Every row gives one point. Each copy is the shape, with its points in the same order, stretched, turned, moved and blurred by noise. Say if it was mirrored as well.
(in the rows, 100 means zero)

Shape, 5 rows:
78; 161
70; 67
96; 93
115; 119
109; 146
Copy 1:
34; 139
106; 57
102; 94
94; 129
65; 144
Copy 1 is: only turned
Copy 2 (5 x 2):
42; 151
105; 55
114; 97
107; 135
78; 159
Copy 2 is: only turned
Copy 3:
38; 106
120; 59
114; 97
95; 123
67; 132
Copy 3 is: only turned

Shape, 9 rows:
101; 75; 51
103; 116; 63
114; 127; 152
119; 82; 82
98; 91; 92
110; 123; 113
127; 65; 81
103; 43; 162
93; 129; 111
Copy 1, 9 rows:
73; 121; 65
75; 121; 95
154; 56; 135
113; 107; 83
98; 93; 85
123; 91; 118
118; 96; 68
150; 21; 82
107; 89; 126
Copy 1 is: only turned
Copy 2 (9 x 3):
81; 34; 99
124; 78; 104
94; 194; 100
70; 86; 79
85; 92; 106
106; 141; 98
48; 76; 61
5; 148; 87
124; 137; 118
Copy 2 is: mirrored

Shape, 11 rows:
75; 67; 137; 80; 133; 96
53; 100; 94; 51; 150; 73
98; 138; 106; 122; 107; 74
89; 134; 115; 129; 107; 102
117; 120; 80; 155; 88; 86
93; 87; 128; 70; 137; 114
85; 73; 133; 127; 159; 146
118; 105; 88; 67; 109; 126
92; 130; 88; 111; 99; 55
105; 104; 71; 70; 67; 136
119; 127; 87; 114; 106; 81
Copy 1 (11 x 6):
32; 96; 85; 130; 112; 73
20; 85; 80; 84; 67; 51
110; 52; 72; 109; 77; 105
108; 79; 74; 132; 79; 113
128; 62; 74; 108; 100; 159
51; 119; 87; 123; 118; 64
46; 149; 51; 164; 141; 107
94; 133; 106; 89; 119; 90
101; 40; 81; 87; 65; 110
109; 127; 139; 89; 96; 123
116; 70; 74; 90; 99; 111
Copy 1 is: only turned
Copy 2 (11 x 6):
151; 136; 60; 81; 94; 121
108; 116; 42; 126; 126; 157
105; 76; 132; 103; 109; 141
115; 68; 122; 84; 85; 137
88; 62; 177; 65; 109; 110
153; 101; 51; 84; 94; 119
158; 89; 60; 5; 87; 139
118; 49; 71; 89; 92; 78
89; 86; 143; 120; 117; 136
86; 43; 85; 102; 65; 47
103; 60; 136; 95; 116; 122
Copy 2 is: only turned
Copy 3 (11 x 6):
145; 39; 87; 84; 103; 75
143; 43; 140; 64; 73; 51
101; 108; 119; 97; 110; 130
105; 91; 122; 99; 125; 148
69; 138; 91; 74; 146; 153
136; 41; 91; 95; 70; 98
143; 43; 64; 59; 130; 150
83; 74; 90; 100; 52; 116
98; 115; 130; 86; 113; 102
36; 68; 107; 107; 70; 115
92; 118; 97; 85; 96; 130
Copy 3 is: only turned

Shape:
73; 114; 88; 79; 122; 56; 126; 127
97; 138; 55; 41; 117; 149; 76; 61
53; 136; 128; 38; 101; 60; 86; 99
65; 45; 109; 59; 103; 104; 76; 145
123; 125; 116; 119; 112; 127; 117; 98
103; 70; 143; 113; 63; 168; 126; 55
58; 145; 79; 108; 83; 161; 85; 55
77; 102; 35; 106; 163; 89; 51; 69
82; 132; 149; 118; 64; 85; 37; 60
99; 103; 93; 94; 95; 44; 108; 135
141; 171; 107; 67; 82; 66; 105; 127
83; 149; 30; 117; 97; 134; 112; 115
60; 70; 68; 136; 67; 103; 51; 70
57; 76; 121; 134; 81; 140; 48; 132
Copy 1 (14 x 8):
142; 122; 81; 86; 100; 89; 60; 77
77; 71; 82; 60; 55; 118; 112; 56
139; 86; 100; 79; 45; 112; 57; 98
144; 144; 116; 94; 75; 154; 71; 59
100; 103; 100; 47; 116; 100; 102; 106
53; 141; 107; 35; 86; 148; 102; 129
70; 79; 66; 73; 61; 129; 130; 129
93; 65; 72; 120; 115; 118; 78; 59
94; 60; 139; 92; 69; 122; 93; 160
143; 130; 121; 99; 105; 77; 69; 84
139; 90; 136; 59; 83; 51; 98; 89
110; 108; 63; 87; 91; 83; 139; 93
82; 112; 109; 134; 87; 132; 104; 121
125; 114; 113; 101; 88; 160; 119; 126
Copy 1 is: mirrored
Copy 2:
107; 113; 111; 98; 32; 51; 117; 112
150; 116; 138; 85; 103; 64; 46; 76
102; 75; 148; 51; 29; 39; 96; 89
136; 132; 115; 47; 52; 120; 129; 134
102; 104; 58; 83; 128; 107; 70; 102
53; 128; 105; 58; 153; 187; 44; 89
98; 92; 143; 105; 164; 78; 53; 114
177; 82; 119; 143; 97; 76; 53; 144
113; 15; 117; 57; 131; 104; 76; 90
120; 78; 98; 99; 42; 63; 135; 93
130; 66; 74; 64; 58; 30; 122; 41
123; 117; 107; 143; 130; 44; 113; 112
123; 67; 146; 132; 134; 130; 95; 122
136; 90; 85; 61; 147; 137; 123; 161
Copy 2 is: only turned

Shape (17 x 11):
95; 127; 125; 137; 69; 118; 87; 119; 138; 42; 80
118; 141; 122; 140; 105; 141; 127; 113; 97; 45; 119
70; 111; 106; 76; 110; 81; 46; 104; 83; 106; 141
125; 104; 122; 140; 101; 144; 75; 109; 120; 101; 83
109; 91; 89; 57; 72; 58; 97; 65; 100; 129; 75
134; 150; 149; 122; 76; 127; 121; 105; 96; 59; 68
107; 83; 88; 62; 55; 131; 93; 97; 88; 91; 85
116; 58; 129; 80; 54; 70; 71; 88; 68; 99; 107
140; 114; 143; 137; 110; 125; 130; 127; 115; 42; 61
95; 117; 171; 130; 83; 158; 126; 102; 104; 58; 54
59; 118; 77; 107; 129; 95; 69; 119; 40; 84; 99
117; 82; 125; 88; 85; 124; 122; 65; 117; 73; 97
52; 97; 109; 85; 149; 86; 43; 97; 85; 87; 115
70; 89; 93; 79; 148; 86; 50; 155; 79; 91; 123
117; 72; 97; 83; 77; 84; 55; 54; 73; 121; 98
99; 59; 80; 95; 77; 75; 70; 62; 83; 81; 92
135; 144; 136; 106; 113; 146; 78; 110; 101; 21; 70
Copy 1:
90; 74; 84; 95; 192; 85; 130; 143; 77; 75; 115
121; 11; 91; 69; 133; 83; 159; 110; 74; 108; 104
29; 131; 74; 93; 54; 111; 85; 75; 93; 118; 62
150; 79; 77; 104; 118; 60; 118; 134; 89; 109; 139
119; 147; 128; 85; 91; 121; 53; 88; 109; 64; 80
158; 37; 92; 85; 169; 109; 157; 133; 80; 64; 106
103; 67; 124; 117; 112; 127; 91; 88; 142; 103; 109
79; 136; 123; 43; 65; 149; 111; 89; 113; 84; 103
162; 45; 86; 53; 189; 92; 153; 132; 65; 102; 128
138; 15; 58; 97; 188; 117; 139; 147; 112; 74; 106
26; 84; 59; 107; 82; 101; 60; 20; 73; 117; 101
136; 53; 114; 69; 110; 124; 105; 130; 114; 96; 95
23; 121; 46; 98; 66; 111; 50; 71; 75; 131; 70
22; 133; 58; 85; 86; 101; 87; 47; 88; 170; 84
106; 135; 118; 81; 30; 119; 65; 83; 96; 80; 113
73; 123; 124; 70; 65; 120; 51; 71; 86; 79; 121
139; 28; 77; 106; 168; 112; 147; 133; 48; 111; 124
Copy 1 is: only turned
Copy 2:
86; 100; 54; 93; 70; 74; 98; 55; 53; 139; 86
74; 122; 88; 166; 52; 85; 72; 60; 60; 116; 73
92; 88; 145; 79; 79; 86; 105; 92; 161; 133; 139
71; 72; 94; 96; 93; 48; 102; 95; 85; 120; 60
148; 86; 101; 71; 124; 81; 98; 138; 125; 34; 146
109; 95; 34; 142; 47; 75; 59; 96; 63; 92; 88
160; 108; 122; 66; 89; 40; 64; 104; 84; 102; 111
140; 87; 97; 70; 92; 46; 85; 167; 86; 92; 187
117; 103; 36; 146; 52; 72; 107; 82; 40; 98; 85
139; 106; 19; 142; 89; 58; 63; 83; 64; 146; 71
138; 49; 140; 107; 79; 92; 96; 46; 128; 135; 116
120; 153; 77; 121; 106; 46; 86; 113; 74; 88; 108
110; 86; 126; 94; 92; 71; 139; 59; 163; 144; 127
127; 70; 155; 84; 58; 95; 148; 67; 149; 159; 122
113; 76; 120; 65; 115; 30; 88; 146; 120; 63; 154
128; 95; 112; 70; 119; 36; 108; 108; 81; 76; 161
102; 111; 52; 127; 10; 24; 87; 52; 71; 110; 82
Copy 2 is: mirrored
